Every row gives one point. Each copy is the shape, with its points in the same order, stretched, turned, moved and blurred by noise. Say if it was mirrored as well.

Shape (9 x 3):
[[ 24  -4 -57]
 [ 68 -66  23]
 [-47  58  -1]
 [-12 -22  58]
 [ 10 -33  55]
 [-14  -1 -52]
 [-28 -29  64]
 [ 53 -11 -33]
 [-32  21 -13]]
Copy 1 (9 x 3):
[[ 66 -28  -4]
 [ -3 -77 -67]
 [ 12  71  33]
 [-42 -14 -14]
 [-31 -32 -26]
 [ 47 -13  20]
 [-55 -17  17]
 [ 51 -33 -46]
 [ 17  21  25]]
Copy 1 is: mirrored
Copy 2 (9 x 3):
[[-40 -28 -37]
 [ 54 -18 -35]
 [-55  -2  65]
 [ 26  23  59]
 [ 40  15  37]
 [-60  -5 -12]
 [ 28  41  60]
 [ -6 -51 -42]
 [-49  -2  41]]
Copy 2 is: mirrored
Copy 3 (9 x 3):
[[  6 -25 -78]
 [-13 -84  -1]
 [ 17  56  -7]
 [-22 -11  42]
 [-17 -30  37]
 [-11   6 -64]
 [-35  -2  50]
 [ 14 -46 -52]
 [ -6  27 -21]]
Copy 3 is: only turned
Copy 4 (9 x 3):
[[ 63 -23  15]
 [ -7 -71 100]
 [  8  56 -24]
 [-60 -15  24]
 [-37 -25  54]
 [ 38 -18  -8]
 [-62 -14  22]
 [ 46 -32  52]
 [  9  16  -8]]
Copy 4 is: only turned

Shape (7 x 4):
[[  -8  -10  -20  -12]
 [   1   28   18   22]
 [  -4    3   -6 -121]
 [  -7   25   18   22]
 [ -25   13  -16   27]
 [ -30  -30   13   28]
 [  33   18    8   34]]
Copy 1 (7 x 4):
[[  9  25  13 -16]
 [-20 -12  12  22]
 [ 14  21  95 -94]
 [-15  -8  16  27]
 [ -9  28   5  23]
 [ 40   6   1  30]
 [-28 -19 -16   6]]
Copy 1 is: mirrored
Copy 2 (7 x 4):
[[  8   8 -28 -17]
 [-18 -18   6  23]
 [ 79  87 -38  24]
 [-20 -13   8  18]
 [-36  -6 -13 -13]
 [ -8 -16  22 -40]
 [-10 -45 -14  24]]
Copy 2 is: only turned
Copy 3 (7 x 4):
[[  40   -9   17  -13]
 [ -28    2   12   28]
 [  78   91   59 -102]
 [ -34    1   18   31]
 [   4  -22   42   40]
 [ -21  -48   34   -5]
 [ -23   -5  -40   23]]
Copy 3 is: mirrored
